Every row gives one point. Each copy is the shape, with its points in the same order, stretched, turned, moved and blurred by noise. Say if it was mirrored as well.

Shape (8 x 2):
[[ 6.3  2.6]
 [-0.1 -2.8]
 [ 4.4 -1.5]
 [ 0.5  4.4]
 [ 0.0 -1.4]
 [-2.4  3.5]
 [-0.6  1.8]
 [ 1.5 -4.0]]
Copy 1 (8 x 2):
[[ 7.2  3.5]
 [ 0.1 -2.8]
 [ 4.6 -0.6]
 [ 0.6  4.8]
 [ 1.2 -1.6]
 [-3.5  3.5]
 [-0.9  1.8]
 [ 1.9 -4.3]]
Copy 1 is: only turned
Copy 2 (8 x 2):
[[-5.8 -6.1]
 [ 2.3 -1.4]
 [-0.4 -6.0]
 [-6.7  0.3]
 [ 0.0 -1.3]
 [-4.7  3.6]
 [-3.3  0.8]
 [ 3.5 -3.6]]
Copy 2 is: mirrored
Copy 3 (8 x 2):
[[-4.9  5.2]
 [ 3.9  0.1]
 [ 1.0  4.4]
 [-5.5 -0.4]
 [ 2.4  0.2]
 [-3.2 -2.5]
 [-1.7 -1.0]
 [ 5.1  1.8]]
Copy 3 is: only turned
Copy 4 (8 x 2):
[[ 7.0 -1.0]
 [-0.4 -3.3]
 [ 4.1 -3.7]
 [ 1.7  2.7]
 [ 0.2 -2.1]
 [-1.2  2.8]
 [ 0.3  0.8]
 [ 1.0 -4.5]]
Copy 4 is: only turned

Shape (9 x 3):
[[ 2.8  5.1  1.4]
 [ 3.2  2.8 -0.7]
 [-6.4 -1.3  3.4]
 [ 2.6  0.3  1.6]
 [ 2.6  0.5 -0.8]
 [-4.6  1.8 -0.6]
 [-2.2  5.3  2.2]
 [-0.9 -3.3  2.1]
 [-4.5 -3.8  1.0]]
Copy 1 (9 x 3):
[[ 0.5  7.9  2.7]
 [ 0.9  6.3 -0.8]
 [-4.3 -5.0  6.4]
 [ 2.5  2.4  1.1]
 [ 1.5  3.4 -1.0]
 [-4.7  0.2  3.3]
 [-3.6  4.9  6.6]
 [ 1.3 -3.6  1.4]
 [-2.0 -6.7  2.5]]
Copy 1 is: only turned
Copy 2 (9 x 3):
[[ 1.0 -5.8  3.1]
 [ 1.9 -4.5  0.9]
 [-3.8  3.7  1.7]
 [ 3.0 -1.9  1.8]
 [ 2.5 -2.5 -0.1]
 [-4.2 -0.2 -0.2]
 [-3.3 -3.4  3.3]
 [ 1.6  2.6  0.5]
 [-1.5  4.5 -0.8]]
Copy 2 is: mirrored
Copy 3 (9 x 3):
[[-3.7  5.1  0.7]
 [-0.7  5.2  1.5]
 [ 0.2 -7.8 -2.5]
 [ 0.1  3.7 -1.3]
 [ 1.0  3.8  0.6]
 [-0.2 -4.7  1.7]
 [-4.5 -1.3  0.4]
 [ 2.6 -1.5 -3.2]
 [ 3.5 -5.9 -2.3]]
Copy 3 is: mirrored

Shape (10 x 4):
[[-4.0  0.1  1.7 -0.8]
 [-3.1 -1.5 -1.5 -1.0]
 [ 2.0 -0.1 -2.8  1.3]
 [-1.4  0.5 -0.9 -4.5]
 [ 1.9 -2.9  1.5 -5.8]
 [ 0.6 -2.2  3.4 -1.0]
 [ 6.8  6.2  2.7  1.6]
 [ 6.0 -2.6  2.8 -1.6]
 [-0.1 -4.0 -5.1  2.0]
 [ 4.6 -5.7 -3.0 -0.9]]
Copy 1 (10 x 4):
[[-3.5 -1.2  1.6  3.1]
 [-2.6 -0.6  2.2 -0.2]
 [ 0.1  2.4 -2.4 -2.5]
 [-1.2  2.5  4.9  0.7]
 [ 5.2  0.9  6.1  0.8]
 [ 2.1 -2.4  1.3  3.8]
 [ 5.1  5.1 -8.0  3.2]
 [ 7.9 -0.1  0.2  1.2]
 [-1.2  0.5  0.3 -3.4]
 [ 7.2  0.9  1.2 -3.8]]
Copy 1 is: only turned
Copy 2 (10 x 4):
[[-1.4  2.3  3.6  4.2]
 [-1.8 -0.5 -0.2  3.8]
 [ 1.1 -2.0 -3.9  0.2]
 [-3.3  2.9 -1.4  2.4]
 [-5.2  2.7  0.2 -3.3]
 [-2.6  2.0  3.4 -1.8]
 [ 6.0  2.7 -3.2 -6.6]
 [-2.2 -0.2 -0.4 -6.9]
 [-1.7 -5.5 -3.0  3.3]
 [-2.7 -4.4 -3.4 -3.1]]
Copy 2 is: only turned

Shape (10 x 6):
[[ 3.1 -0.2  0.5 -1.2 -6.8 -1.5]
 [ 1.4 -0.2  1.5  0.0 -0.9  3.3]
 [ 5.4 -2.2 -1.6 -0.3  3.4 -1.2]
 [ 0.1  3.7 -6.7  6.1  6.3  0.3]
 [ 2.8 -4.2  5.3  1.1 -5.8 -1.5]
 [ 1.8 -2.1 -3.4 -0.8  4.8 -3.1]
 [-0.9  1.0  1.1 -1.7 -2.1 -3.9]
 [ 3.7  0.1  2.0  0.3 -0.1 -1.9]
 [ 1.3 -3.2 -2.6 -0.9  2.7 -3.7]
 [ 3.0 -1.0  2.0 -2.7 -0.2 -6.0]]
Copy 1 (10 x 6):
[[-0.3  5.2 -3.5 -0.5  3.0 -1.7]
 [ 1.5  0.2  2.3  2.7  1.3  1.7]
 [ 5.1 -5.6 -2.0  2.4  3.8 -0.3]
 [ 1.6 -9.2  6.0  3.6 -1.7 -8.6]
 [ 5.3  5.6 -2.7 -4.2  0.6  1.7]
 [ 4.6 -8.1 -1.2  2.7 -0.7  0.7]
 [-0.5 -1.3 -1.8 -1.9 -2.0  0.6]
 [ 2.4 -1.7 -1.2 -2.4  2.6 -0.1]
 [ 4.0 -5.6 -2.5  2.2 -0.9  1.8]
 [ 2.3 -3.5 -4.1 -3.7  1.7  2.1]]
Copy 1 is: only turned
Copy 2 (10 x 6):
[[-2.5 -3.2 -1.3  3.3 -4.2  1.0]
 [-2.4  2.2 -1.3 -0.2 -1.2 -1.3]
 [ 1.9 -0.6 -5.6 -3.7  1.2  1.0]
 [-4.6 -2.1 -3.7 -3.2 10.3 -3.2]
 [-0.8  1.2 -1.3  4.7 -3.7  5.2]
 [ 2.5 -2.4 -2.8 -3.2  4.5 -0.1]
 [ 2.1 -3.8 -0.5  3.4  0.6 -2.7]
 [ 0.2 -0.5 -4.9  2.2 -0.5  0.5]
 [ 4.3 -3.5 -0.3 -2.5  3.2  1.7]
 [ 5.3 -3.4 -3.1  1.9 -0.2  1.7]]
Copy 2 is: only turned
Copy 3 (10 x 6):
[[ 5.0  2.6  3.6  2.2 -3.3  2.0]
 [ 0.1 -2.7  2.9  0.1 -1.4  2.2]
 [-1.0 -0.4 -3.0 -2.6 -4.5  0.8]
 [-4.7 -5.0 -9.2 -0.8  4.7  5.8]
 [ 2.5  0.8  4.8  5.6 -6.5  1.5]
 [-2.5  0.0 -4.4 -1.7 -1.5 -1.1]
 [ 0.2  3.9  2.1  2.7 -0.1  0.4]
 [-0.8  1.5  0.7  0.7 -3.7  2.4]
 [-1.7  0.5 -3.7 -0.2 -1.9 -2.0]
 [-0.5  5.7  1.1  0.8 -4.5 -0.3]]
Copy 3 is: mirrored
Copy 4 (10 x 6):
[[  0.8  -5.5   0.9  -0.8  -4.0   3.6]
 [  0.7  -0.4   1.7  -2.7  -0.7   1.6]
 [  3.2   1.3   2.5  -5.7  -2.2  -6.7]
 [  0.8   8.5  -4.3  -4.7  -3.4  -7.5]
 [  6.0  -5.8   0.7   0.0  -2.0   2.6]
 [  3.0   0.7  -0.7  -5.4  -0.9 -10.0]
 [  0.1  -4.2  -0.7   1.3  -1.3  -0.6]
 [  2.7  -1.1   2.4  -1.1  -2.8  -1.2]
 [  3.9  -1.4  -1.9  -4.2  -1.2  -7.8]
 [  2.4  -4.1   2.3   0.2  -2.7  -4.2]]
Copy 4 is: only turned

Shape (11 x 8):
[[-7.8  3.1 -0.3  1.7  3.0 -2.0 -1.1 -0.6]
 [-1.4  3.9  2.7  2.6  0.9 -5.1 -1.5  2.8]
 [ 0.6 -4.0  1.7  3.8  2.7 -6.2  0.9 -2.8]
 [ 4.8  0.1  6.6 -1.0  2.4 -2.8  6.7 -1.5]
 [-0.9 -2.5  5.9  5.3  8.0 -4.2 -2.5 -0.4]
 [-3.0  0.1  2.1  2.3  1.6 -4.0 -3.3 -2.3]
 [-0.2  0.9 -1.4 -1.3 -7.5  5.5  2.8  5.2]
 [ 5.2  3.7 -4.3  0.8 -3.4  5.4  4.5  2.2]
 [ 3.5  3.0 -1.4 -5.3 -2.1  1.9  0.0  2.3]
 [ 1.2  4.8  0.1  0.8 -4.4  0.1  0.5  0.7]
 [-2.8  1.3  2.8  3.7 -0.3  1.2 -3.2 -3.0]]
Copy 1 (11 x 8):
[[ 4.8  3.4 -2.6  0.2 -1.9  2.0 -0.8  1.2]
 [ 4.5 -5.1  1.7 -2.8  0.6 -0.4  3.0  3.2]
 [-2.2 -1.1 -4.1 -4.4 -0.3 -3.8  0.4  2.7]
 [-4.1 -7.9  4.9 -7.1  3.5  3.3 -2.3  3.5]
 [-0.5  1.9 -5.3 -4.8  3.5 -1.1  1.9  4.7]
 [ 2.2 -0.5 -4.1 -0.6 -1.0 -0.7 -0.5  3.4]
 [ 0.5 -4.0  1.8  5.1 -3.7  7.0  1.9 -3.3]
 [-4.8 -2.6  7.5  1.9  2.8  1.5  2.7 -2.0]
 [ 1.2 -5.8  3.7  2.8  2.4  4.0 -0.9 -2.6]
 [ 0.6 -5.9  4.9  1.1 -0.4  1.5  0.9  2.1]
 [-0.3  1.5 -3.0  1.9 -1.2  2.0 -0.9  4.8]]
Copy 1 is: only turned
Copy 2 (11 x 8):
[[-3.6  2.0 -5.6 -1.4  0.9 -4.4 -5.2 -1.6]
 [-5.1  2.0 -2.7  3.0 -0.7 -3.5  1.1 -3.0]
 [-0.2  3.8  4.9 -2.5  1.7  0.2  0.6 -6.5]
 [ 3.6  1.7  2.0  2.1  1.1 -3.0  1.9 -7.3]
 [-3.5  2.7  3.5 -2.0  5.6 -3.7  0.5 -4.7]
 [-3.2  3.0 -1.0 -3.3 -0.4 -3.5 -0.3 -3.0]
 [-0.5 -6.1 -1.9  3.6 -7.3  1.8 -1.0 -0.9]
 [ 0.6 -1.8  1.7  7.1 -8.7  2.4 -1.5  1.5]
 [ 0.1 -1.2 -4.1  3.8 -4.9  1.8  1.4  1.9]
 [-2.8  0.7 -2.7  3.9 -6.2 -2.4  0.7 -0.8]
 [-2.8  0.3 -0.6 -1.5 -2.3 -5.0 -0.3 -0.2]]
Copy 2 is: mirrored
Copy 3 (11 x 8):
[[ 1.7  0.5  0.7 -0.5  7.0 -4.9 -0.4  1.8]
 [ 1.4  1.6 -1.5 -5.3  1.3  0.8 -0.8 -2.1]
 [ 1.0  2.0  0.2  1.3  0.6 -3.1 -5.3 -2.0]
 [ 6.3  8.4  0.4 -1.7 -5.0  0.9  2.4 -2.0]
 [ 6.0  1.8  2.7  4.8  4.4  0.5 -2.0 -3.5]
 [ 1.6 -1.2 -0.7 -2.0  3.7 -2.7 -4.2 -0.4]
 [-4.1 -1.1  3.3 -2.3 -3.6 -1.0  4.8  1.4]
 [-3.0  4.8 -0.4 -0.7 -4.6  6.2  1.0  4.6]
 [-2.1  0.2 -5.5 -2.7 -2.2  1.9  1.3  4.2]
 [-1.0  1.1 -0.4 -7.1 -2.1  1.5 -0.7  1.6]
 [ 2.4 -3.1  4.5 -2.3  2.3  0.0 -2.8  1.9]]
Copy 3 is: mirrored
